Each wall is flat, endless, passes through zero and stands at right angles to its row. A trip goes straight from one point to another. List the walls that it crosses, first one first.

Walls:
(1): [-21   2 -26]
(2): [ 41 -38 -14]
(3): [ 40 -14  25]
(4): [-30  36 -28]
Trips:
[ 12 -59   6] to [47 18  7] => none
[  4 -60 -51] to [-78 -10 -35] => 4, 2
[-64  76 -32] to [  4  42 -27] => none

Walls:
(1): [  8  42  -6 -17   7 -27  11  37  -3  66  11  53  -9  25]
(2): [ 41   0 -18   5 -39  -6   5 -13   4  18 -34  47 -14  -5]
(3): [  8  -7   0   8   0 -24  43  -4 -25  26   4   4   5  29]
(4): [ 33 -11   4   9 -14  18  44  23   2   2  -3  19  34 -10]
(5): [-16   7  -2  34  20   0  27  36   2 -25   9  65 -25  52]
(6): [-10   1  30  11  -2 -23  10 -21  21 -19  -8   6 -33   0]
Trips:
[ 15  -4 -33 -29 -36 -50 -13  21   9 -26 -16 -27 -22 -64] to [ 43   8  10 -15  45 -32   4 -24  -8 -16  12  60   5   5] => 1, 4, 5, 3
[-46  31 -53  -2  33  18 -37  -9   6  -4  10 -28   6  25] to [ 17  -3 -31  48 -54  17  18  40  22   5 -21 -15  -1  64] => 5, 1, 3, 2, 4
[-21  14  -8   6 -36  10  -8 -46 -32  37  48 -95 -51 -36] to [ -9  27   6  11 -26  60 -38   4 -37  30  10 -33 -17 -10] => 6
[-23 -46  14  13  -4 -10 -22  27 -17  49 -11   8  -5  22] to [ 28 -41   4 -33  15 -12  24  -6 -21 -20  17 -13  55 -44] => 2, 4, 5, 1
[ -6  -7  35  16  13 -30   6  -9  13   1  72  41  -1 -28] to [-50  26  13  34  -2   8  -2  35 -42 -34 -19  17   6   2] => 3, 4, 1
[ 23   2  48 -59  27  20  -2 -48  19  -3 -15  18  15  23] to [ 22  28 -21 -17 -23 -33   2  15 -13  19  -7 -57 -46  45] => 1, 3

Walls:
(1): [-25 -15   7   3   0  -3  32  20  66 -53  10  31 -55 -20 -29   1 -31 -10
 -61   0 -45  21 -64  -4  54  11  13 -36 -36 -29 -16  16  -6 -29  -5  -4
  -9   1   3  25 -71  32  -4 -26   7  26  -8  -1]
(2): [-18 -15   5  27  -7   5 -61 -12 -35   4  25  73  13 -22  -7 -61   3  -6
  32  36 -12 -24 -24  -2  -2 -15 -13 -25 -36   6 -13  -2  12 -15 -16 -14
 -52  -4  -6  -6  65 -24  26  25 -19 -13  41 -25]
(3): [ 19 -49 -56  30 -28 -53  54 -12 -11 -64 -21 -32  62 -52  12  40  33  -8
   9  16  50 -21   3 -16  74 -34  39 -29  22  23 -15  16  21  -7  30   6
 -20   8 -49  30 -38  46  26  60  39 -12  25  10]
(4): [ -7 -70  73 -12   1 -51   7 -38 -48  81  43 -17  17   6  30 -52  52  88
 -88  14  30  -2 -16  70  22   9  26  25  47 -15 -14 -29 -12  50  -6 -14
 -36 -19 -47  -3 -46 -47   7  35  38  13  30  42]
(5): [  0 -34  21  51  24  26 -16  -5   9 -28  -3   7   7 -29   0 -13  20 -10
  38   4 -41 -33 -81 -39 -28  34 -74  35  29 -18   4  34  47  35  19 -27
  -9  33  65  19 -46   6 -21   7   5  47  14  28]
(6): [ 12  46  -6  47  -3  23  10  43  95  19  21 -21  33  -6  19  23  56  47
   5 -30   5  25 -34 -48  21 -34  83  -5  -4 -18 -16 -30  39 -31  45  13
  40   6  20  -9   9  32  39  56  -5  24  -9  -9]
Trips:
[ -3  16 -68  10  -2  49 -35 -38  15  -2 -87  31  41  41  34   6   5   4
 -23 -43  21  22  62  22  14  28 -10 -26   4 -26   9  44   9 -14  15  -8
  23  23  18  23 -10  -6 -12 -29 -45  10  -1  32] to [-46  31  10  -2  26   4  -8   4 -66  32  -1 -16 -29 -38 -54  -5  45  11
 -13  23  11  25  -7  26  35   2 -26  36 -18 -25   5 -26  -6  26   1   6
 -23  60  46  71  -3 -11  27 -36  48  53  -1  15] => 5, 4, 1, 2
[-23  22  12 -38  28  33  30  20 -13 -13  31  -2  18  11  38  39 -37 -81
  14   3 -20  42  28  42  33  19 -13  11 -66   4  -7 -31  11  18 -14 -24
   9  21  37   2  13   9  18  11  -1   3  11 -20] to [-14  48  12 -12 -83 -41 -24  -5 -48  43  17  21 -34  53   9  16 -40 -20
 -11 -10 -16 -14 -10  74  38   5 -46  25 -18 -54   1  13 -14 -33  -5   5
   0  11  19 -21 -23  -4 -11   6  51  19   2  19] => 4
[ 36  -5   5   0 -26  39  -9 -16 -26 -10   3  -4  43  -8 -32 -11  32  42
  36 -45  30   7 -43  -1  -7  63  60 -16  -7 -11  19  -9  18   5 -65   9
  28  -9 -40 -14   6 -23 -12 -15 -24 -14  13 -25] to [-10  12 -26  -1  -3  26  -3 -47  30  15 -21  40  22  52   8 -57   0   1
 -38 -14  12  43  -3 -11  21   8  52 -11  28   7  12 -56 -13   4  21 -76
 -18   5   4 -56 -18  11 -61   9  -4 -62 -55  34] => 2, 1
[-26 -45   5 -16   6  37  52  -9   4  -9 -38 -47  -7 -41  -9  -7   6   8
   3  15 -19 -10 -11  15  12  34   0  54  74  28 -17 -44  20  -6 -37   2
  18   0  13 -44 -13 -15  -3  -1  33  49 -30 -27] to [-27  66 -32 -39  21 -65 -62  76   9  38  51 -33   9  23 -37   0  24  36
 -40   0   4  -7 -27  28 -26  32  31   5  41   5  37  12  -3  17 -15  28
 -72  44 -17   1 -28  14  -6   5  23 -22  14  21] => 1, 3, 6, 5

Walls:
(1): [-23 -16  31  19 -10  -8 -10  25   4 -32  21  -7 -21  11  -7  30 -25   2
 -27 -38 -21 -48 -81  46  20  36 -10 -75 -14  21  34 -31   7  -9  10  23
  -4  41  17  35 -14  84 -13 -67 -22 -20 -19 -52]
(2): [-56   5 -30   2  13  -2  -8 -38  29  28 -53 -31  26 -38 -32  48 -11   5
   0 -10 -50   9  -5   3   1   2 -43   5 -17  31 -16  27  32  -4 -28  -3
  -5   3  39  19 -34  68 -35 -14   4   7  -3  -4]
(3): [-44  41   7  30  11  16   8  -2   9  28  10 -13   1  14 -12 -49 -38 -27
  13  27   5  -6 -10 -31 -42 -34   6 -41 -12  12 -35  -2 -30 -10 -16   1
  19 -21 -12  13  32  34  50  18   5  -8  -5  -6]
(4): [-16  52 -35 -16 -12 -49 -14 -31  33 -18 -24 -19  -5  15  -2 -20   6 -64
 -16  17  33 -26  16  -1 -23 -35  37  32  -2 -15 -15  37  18  11 -25  52
  35  14 -12 -36  -2 -12   5  21 -12  21   8 -36]
(5): [ 33  16 -32 -37  11 -17 -12 -12  -1 -53  55  -9 -13  61  44  12   1  18
  33  -8  26 -53  12   0 -21  -1   9 -24  44 -19 -22  -3 -36  13  40  23
  50  75  -8 -16  38 -16 -22   1  29 -27 -17  -9]
(6): [-36  -7 -11 -21   1  57  -9  19  25  29  33  13  26  -6  -9  -3  -7   7
   5  10  22  -1  24 -21   4  22  63 -34  15 -25   4 -13  13  -5   6  17
  42   3  16 -33 -22  -4 -12 -19 -46 -24 -16   8]
(7): [-57  -7 -23  27 -22  10 -37 -18  17 -23  39   5  -5  35  17   9  27 -66
  46  12 -23  12  -5 -12  14   9 -14  35  -7  26  12  28   1 -17  10   1
   7  -6  -7  -2  14  -7 -29  12  43  27  -8   6]
(8): [ -3   5  23  12  -9  -8  14  26   4 -22 -15  27  -5   3  -2  23 -41 -34
  24   7 -22  11  11  -5  -7  26  -9  17  34  -9  58  -3   9 -20  -1 -25
 -42  33  28  -4   9  32  34  -9   2  19 -23 -21]
(9): [ 42  21  13  36  15  -2  11  19 -34  36   4 -25   0 -17  -5   3 -28  12
 -36  -2   2 -49   7 -31  -3  34  -3 -63  21  -8 -29  10   5 -41  29   3
 -29  42   0  35  20  32 -25  -1  50  24  16  -9]
Trips:
[ 10  -9  -5  37  16 -23  11  15 -31   6  61  26 -29 -37  -1  29 -18  -1
 -28  23 -13 -10   8  -3   3  -3 -20 -10  21  42  23 -12  11 -13  -1 -16
  37   3   1  33 -55  -5  27 -15  14 -54 -24  25] to [-10  17   4  43  -5   7 -55  18  65   4  14  -6 -19  36  17 -46 -21   5
   1   9 -36 -11 -10   7  28 -48 -14 -34 -15  44 -17  10   7  29   9   9
  43   6 -26  27  41   2  38 -11   0  15  17 -39] => 3, 5, 6, 7, 8, 4, 9
[ 63  70  18  -6  55 -15 -32 -27 -20 -60  13  25 -20  -6 -27 -33  -2  23
   4  44  -6   0 -28  25  -4 -41   5   2 -21 -16 -22 -37   7 -19  18  27
   0  16  20 -21   3  -1  -5  19  22 -33   1  11] to [-60   6  -2 -19  12  17  -8  21  -7 -10  25 -19   0 -57 -39 -34  19  33
   5 -88  -3 -79   8 -25 -16  -9  -4 -16   6  29  16  22 -13 -21  33 -44
 -61   0  19  16   9  -5  -2   2  25  -7 -14   6] => 1, 4, 2, 8, 5
[  5  -5  30  -3  -3  37  24  23  29 -14 -31   4  47  18  19 -40  -9 -44
   3  26  -9 -23   6  37   6   0 -13   7 -17   6  37 -32   2  32  17   2
  28  -7  31 -18  33 -25   7  39 -18 -17 -61  -2] to [ 24 -45 -15  20  -6  16  49 -10  -8  26 -16   1 -15  18 -44  11  -6  47
  28   7 -11  -3 -13 -47   9   6   6  -1   4  -2 -14   5  -8  21 -18 -12
 -19  -3  13  25 -62   4 -12   7  35  26 -49  15] => 5, 4, 7, 2, 3, 9, 6
[-37   8   7 -39 -21 -22 -12   1 -36  -8 -19 -12   6 -40  40  -6  -7  32
 -22   6  29 -49 -22  25  51  46  27  -5  -1  33  10   8   7 -38  37  32
 -35 -54  28  14 -25 -17  12  20 -25 -28  54   3] to [-37  10 -31  12 -14  13 -14  18  25 -12 -31  70  19  10   7  -3 -89  -6
  28   6   4 -21 -45  35   1   9 -24 -19  -4  40   1  20 -64 -22 -18 -45
  -6  10  11 -48 -54 -54 -15 -20 -16  39 -35  18] => 2, 9, 8, 7, 3
[-26  12  -7   4 -22   0 -22  21  18 -13 -31   7  27  36 -41 -16 -17 -10
 -36 -59  13  58  52  14  27 -22 -63  32  14 -29  11 -16  15  28   9 -11
  -9  40  23  -4  -7 -28   8  29 -48   3  -1  25] to [ 59 -13  43  40 -23  -9  17   8 -37 -50 -38  95 -21 -37 -26  27 -10 -30
  35 -55 -14  -3  58   8  -7  -2   3   5   9  38  -7   0 -46   2 -10 -41
   9  41 -20   5  51  -8  -6  20   5 -14  -8  13] => 2, 4, 5, 9

Walls:
(1): [-34  42   9  70 -15 -25 -21   3  -3 -30  12 -83 -69  10  -2 -40  31 -10
   0 -30   0  13  -8  36  35   1 -15 -35  56 -40  -4 -35  -3  32 -12  22
  -7  -6 -41 -37  14  64 -55 -28  13 -10  12  -5]
(2): [-38   8  12  -8   8 -16  24 -41 -42 -29  -2   2  16  21  10 -82 -15 -12
  -8  14  12 -23 -41 -40  21   7 -11 -28 -47 -41  19   1  12 -29 -56 -28
 -42  13 -11  33  -7  27 -40 -21  29  -6 -12 -25]
(3): [-29 -17  11  15  14  28   5 -13  17  29 -63  43 -27  23  31  23   4 -35
  16  29  25 -53 -14  51  -7  39 -14  26   2  21 -60  30  12 -33 -25 -17
 -42 -57 -41  12  39  -6 -34   8   1  21  39 -18]
(4): [ 27 -33 -25  21   1  54 -34  56  12 -19  18  12 -15  26 -16   8  29  12
  19  10 -31 -21 -22  20   2   4  39 -17 -42 -14  13  10 -24  18 -15   8
  58 -22  13   0  15  18  -3  13   1 -10 -25  11]
(5): [ 30  49  -7 -32   5 -31  18  27  16   1 -25  30   6  35 -25 -17  13 -39
 -28  41  -1  31  25  38 -23 -39 -42  54   2 -13 -37  20  -7  21 -42   7
  53   0  -5  42 -62  -3  17 -25   3 -17  52  11]
(6): [ -1 -45  22  16   6  17  25  -2  -1 -11  34  33  34   4 -60  32  43   9
  20 -47   3  15 -23  22 -37  -2  22  -1   1  20  -4  13  33 -39  -9  38
 -70  35  -7  -4   8   1 -20   2  19 -30  28  -8]
(7): [ 83 -17  19 -17  16  -7 -21 -29 -35  19   1  56   0 -10   8  39   4   2
 -28 -14   5  43  -7 -15  -2 -16   4 -19  12  15  26  -4 -25  25 -29  24
  29 -38   4 -20   7  -4  32  46  -2  19  30  -8]
(8): [ 31 -38  17  -4 -23  34  27  29   9  85   8   2  12  37 -13  38 -20 -35
  15  16  30 -34 -28 -44 -18  16  27  -7 -22 -10 -24 -21  -9 -19 -56 -28
 -21   4  24  19 -37  -6  44 -48  48  -7 -16 -20]
Trips:
[  2  77 -42   2  -1  16 -30 -28 -15  18  -8  22  -1 -27  65  15  10   4
 -21 -16  18   1 -22 -52   5  37  13 -11  28 -57  -6   8 -28  11 -15 -10
 -48   1 -26 -31  25  37 -23  16 -17  -6 -17 -39] to [-21   1 -12  27 -19  28 -30  16 -23  -2  13  14   3   8   7  21  -7 -22
  24   5 -26  23  -9  25  11 -31 -45  26 -42   8 -16   5  11 -10  -4 -42
   1  -4 -30 -34  19  17 -19  41  19 -20   9  10] => 4, 7, 6, 2, 5
[-30  -8  19   6  10 -12   9  -6  -8 -49  -2 -71 -50   0  53  -9  37  12
   9 -29  13 -35   5   8   4  39  -4  11  22  20  11  -2  24  25 -52  -9
  21 -26  36  46   3   6 -82 -40  -7  14  44   7] to [  7  20   7 -13 -35  17  -6  -9 -34 -20  61 -27 -41 -21  21   3   0   3
  25 -31  51   6  14 -35   9  24 -14  42 -14  -3 -34  16  23  54  -8 -17
 -42  -9  -1  -4 -48  21   8 -16   3  15  -8  41] => 3, 8
[-19   3  -2 -12  22  40  49  31 -29 -32 -38 -39   1   6  36   8  -7 -26
  12  41   3 -13   0  28 -28  24 -15  40  -9 -25  67  -3   8  12  10 -34
  24 -12   0 -22 -29  61  46   1 -18 -32 -56 -14] to [-24  17  21  37  30 -23 -11  11 -36  -1 -34  39 -30 -33   3   3 -56   6
 -21  22 -16   0  15  25 -10   8  -2 -51  32 -12 -23 -27  53  -7  26  -1
 -24  62  46  -2  -8 -17  48  12 -37   7 -20 -29] => 5, 8, 4, 2
[ 24  36   7  12  23 -65 -20  10  22  -9  20 -27  22  28 -47 -11   9   4
 -14  -6  -2 -55  -8  29 -20   2   1 -21  -4 -20  -4   8  21  11 -36 -14
  62   8   4 -24 -12 -29  19  -9  10 -41   4  20] to [-11  36   8  11  -4  19 -11  13 -25  11 -10  14  21  39  28   7 -33 -34
  36 -17  -3  -2 -43   1  -2 -15  -4 -14 -64 -21  -5   3  -9 -14  -1 -30
   6 -32 -12 -11  14  -5 -32  13  37  10  24   8] => 2, 3, 1, 5

Walls:
(1): [ 30  23   4  22 -11 -78  35   3  46 -19 -24 -15  18 -20 -35  14  25  10
  26 -17 -15  58 -46   0 -32  29  22   7  28  -8 -13 -14  -1 -16 -55 -18
  -4  35  16 -33  32  -4 -31  -3  14  32  -6  10]
(2): [ 25  35 -15   3 -16  70   6  38  34  27  28  22  19   5  30  37 -66  28
  19  34  22  20  11  -8  66 -60  -3  41  60 -32 -10 -23  -5 -44  -9  19
  -4 -13  26 -18 -22  -2  27  22 -39  61  14  -3]
(3): [-35  27  28 -35 -22 -40  60  39 -44  -6  -4 -16 -21  43 -40  -7  82  -7
 -29 -22 -10  -5  26 -55  30  41  16  14 -22   3   8  20 -13  66   6   2
 -14   4  14 -21  31  30 -14  -8  -6 -20  40   4]
(4): [ -5 -22  24 -16  47 -34  10  16 -24 -26 -60  95 -48  67  55 -56  21  17
  34  -6 -18 -23 -18 -50  16 -20 -41 -20  15  40  -5 -23   6  17   2 -48
 -32  -8  -1 -52  14 -21 -34 -14  38 -35   4 -11]
(5): [-24 -24 -27 -28   8 -76 -63 -37  28  33  -6  10  17 -10  -2  -9  40 -27
 -56   8   9   8   8  53   2  29 -34 -11 -13  19  12 -59   7 -21  20  22
 -20  -9  26   1  16   4 -71 -11 -49  28 -33 -19]
(6): [ 51   3   0 -16 -10   9  -3  18 -15   8  20  48 -35  22  34   8 -41   5
  -1 -16   4 -25 -27   0 -40  28  -9   0  -7  10  48   5  52  -3  25  27
 -36 -24 -37 -92   8 -31   1  15 -22   5  48  -4]
(7): [ 31  15   5  -6  28 -26 -33  22 -49  22  15   2 -24  38   8  32  40 -23
  17   7   8 -59  14 -59   2 -33  27  -8  10  21  -1 -56  44  11  42 -30
  17  13 -23  24 -35 -29 -13  -1 -46   5 -40 -30]
(8): [-35 -24 -23 -43  11 -40  17 -34  19  16  23 -25  23 -21 -45   5   1  24
 -18  27  23 -14   4  12   0  -9  -8  63  43  27  11 -15  52   6 -10 -19
 -10 -34 -43 -17   9  37   0  25 -23 -35   9  -9]
(9): [ -1   7  20 -19 -19  26 -28  24 -17  -7  -1   4  18   0 -23   7  20  27
 -15 -84  14  21 -23  15 -25  15  60 -12   5   6   6 -24   5  -2   7   6
  -3  -7  18 -58  10 -21   7  76   3 -21  28  24]
(10): [ 37  66   0  13  13 -11 -14  -7  -7  20 -14 -51 -11   2  28   6 -18 -11
 -31  -8  22  16  74 -44 -35 -15 -48 -31  20 -12   2 -16 -23 -20  35  27
 -18 -39 -24   1  10 -19  24 -27 -10  30  18 -12]
(11): [ 27 -16  -5  12  39  31  39  14 -23   6  -3 -27 -64  31   1 -17   5 -15
   5 -24 -16  -9 -12   5   3 -32  46  13 -33  29  15  -6  35   4   6  28
  37  13  22   3  12  -1  -2   2 -19  76   0  27]
Trips:
[-30 -31  36  11  -5   7   4 -25  32 -35  15  33  -3  56 -36 -30  -1  -5
 -10  18 -26 -53 -23 -26  54 -40  11 -11 -17  34 -44 -26 -44 -32  41  17
  11 -39  24   4 -14  12  27 -23  19   6  21  -1] to [-12 -53  18 -10   8  21  -8  11  60   4  40  10 -18 -19 -17  49   8 -44
  20 -34  22  40  32  13  31 -29  34  -2 -29   4   7 -15   2   0  -4  28
  14  52  17 -28 -63  24   5  36   9 -52   4  20] => 9, 7, 3, 4, 8
[ 14 -14  29  -3 -48  -6 -37  -5  27   6 -32  -5 -13   4 -33 -10  24 -12
 -67  -1  13 -25 -34 -18  -6  49  40 -31  18 -50  28 -30   2  -4  10 -21
  57  50 -70  35   5   1  -2   6  32  42  23 -25] to [-19   5 -27   3  16 -17  11  -2 -55  13 -42  -6 -26   7  -5 -63   3  55
  51 -61   6 -33  11 -27  -8 -14 -76 -33  18   4  16  12 -11   5   8  26
  50 -22  27 -40  53  15   8 -27 -25 -11 -55 -12] => 10, 11, 4, 6, 1, 9

Walls:
(1): [-35  34  39  19 -22 -52  -4   9  31  32   4 -25  37  15  41 -27 -18 -63
   3  36 -32  13  28  14  12 -33 -21  31   7 -29 -32  -2  -9 -27  -6 -26
   4 -27 -31 -56  32 -13  47 -57  12  49  40 -18]
(2): [-10 -33 -22  10 -31  -7 -33  66 -36 -11  16 -27  36 -17 -20 -52   6  18
  70   6 -36 -52 -11  28  -3 -69 -12  28 -23 -72 -28 -16 -22 -45   0   6
 -28   4 -15 -11  -4  56  40 -32  -3  45  -7  12]
(3): [ 35 -16 -24  -9 -85  29  33 -18  63 -37 -45  -3 -16 -28 -21  -2 -24 -72
 -49  20  27  10   8  50 -33  17 -12  -9 -44  -5  15  17  49 -43  39  47
 -28  27  -6   7 -45 -17 -18   6 -41 -46 -21  60]
(4): [  9  19 -21 -74   3 -27   4  27 -66  -3  -1  59 -20 -95   3  11  15  15
  51  19  37  -2  -3 -12 -21 -20  53  16 -16 -28  19  26 -15  -1 -13   5
   7 -30   1 -47 -42  -7  40  -8   2 -35 -52  -4]
(5): [ 42   7 -45 -67 -37  -7  19  29 -38  12 -15  -6 -44 -25 -50   3 -16  34
  -8   8   4   4  33 -72  12  -1  -1  32 -30  27  14 -54  -7  10  18 -26
  40  56  -9 -37 -22  46  -9  53   4  41   4 -15]
(6): [-15  30  20 -13  57 -53  28  31 -31  28  26  -8  16  -3 -51 -31 -44   5
  -3  44  13   6 -15   1  45 -21 -43  33  28  19  21   5  16 -30 -28   1
  20   2  33  15  55 -22   4  17 -51  40  -5 -24]
(7): [-14   7   5 -14   2 -11 -63 -55 -26  -8  -1  16 -26   2  -4  20  11 -52
  -9  -6  33 -18 -46  57 -16  31  37 -54  -5 -19 -41  24  -6 -34  28   5
  -4  -6 -24 -10 -19  -2 -28 -11   0  -6  19 -18]
(8): [-39  36  16 -18  -5   9  30 -26  21  41 -13   6 -15  13  47 -63  22 -18
  31  -2 -18   6  -4 -29 -10  89  59  23  -2  -9  -4 -49  21  27  28   0
 -31  19 -31 -29  14  -4  11  16 -25  13   5   2]
Trips:
[ -2  63 -27 -23  -9  15  21  10 -17   3 -21   7  10 -16  19   9 -53 -21
  -8   9   8  -1  15 -27  18   1 -45   9  37  11 -15  -7  28 -11  29 -26
  -6 -34  -1 -17 -14  26  -7 -10 -30  33 -20  29] to [ 23  13  18  12   4 -14  -1  10  27 -13  40 -10  30  35 -31  12  -1 -10
  44 -30 -24   3 -35  12  23 -24  -1 -14 -19  17  -2 -39 -11  48 -44  17
  57  33   4  82 -30 -23 -35   4  23  27  28  16] => 4, 8, 3, 1, 5
[ 44  48 -21  32  17  -6  48 -11 -31 -33  -3 -14 -32 -17 -77 -12   0  -3
   0  12   8  -1 -43  10   8   8 -21 -30 -25  -8 -12 -14  16 -20 -25   1
   5  18 -47 -16  21  20  61  37  53   8 -54  55] to [  5  14   6   0 -13  -8 -23 -44 -19 -31   4  -8  35  11  -9   1  51 -48
 -11  31  27   3  19  -2 -39 -35  50  35 -44 -14   5  16  -4  53  26 -29
  21 -14 -24  29  17 -13 -25   2  -6   2  18  31] => 7, 6, 2, 1, 8, 5
[-56  21 -19 -24  53  -3  23  46   4  20  32  -6   1  69 -40 -56 -36 -20
  21 -33  22 -37 -15 -41 -41 -16   0  -3 -55 -45  28  73  34  -1  20  18
   3  25  30 -25 -25  -9 -25  29  -1 -17  -5   9] to [ 37 -19 -60 -64  -8  36   6  -5 -16 -20  -4  10 -44 -11  20 -31 -19  10
   4 -22  11  18   4   5 -21  12  22   8  -3  21   9   0  65  23  18 -11
 -17  -7 -55  -4 -56 -69 -31 -12 -73 -20 -19  27] => 7, 2, 6
[ -2 -21  42   5 -13  21  35  16  10  23  39  -3  17  29 -37  33  23 -16
  35   0   8 -45  -5  -7  35   1 -24 -15 -57 -13 -10  57  34 -36 -50 -18
  -6 -52 -34 -63 -35  -3  28  24  11  17  36  33] to [  5 -16  51   7  31  45 -17 -36  -9 -53 -44  -2  26  19  58  24 -13 -22
   4 -29  19  -2 -58 -19  -7  34 -19  -2  39   5  16  11  15   2 -20 -54
  24 -10  37 -20  -9  28 -18 -50  44 -15  33  39] => 3, 4, 2, 1
[-47   4 -16  22 -17 -25  -7 -66 -66  78 -20 -48  18 -14 -19 -49 -13  44
   0  -6   8 -57  -4 -21  39  18 -36  22  71 -23  15 -11  38  18 -40   3
   8  36 -56  34 -43 -17  12 -32  19  32   5 -30] to [-19  26   6 -70 -60 -44 -24  29  -3 -38 -26 -37 -48  -7  19 -16 -24   4
  19 -35  28 -25   7 -18 -11 -54  46 -46   2   4  15 -61 -21 -19  29 -21
 -16  39 -26  11  -4  51   5   2 -34 -14 -21 -22] => 7, 4, 6, 1, 3
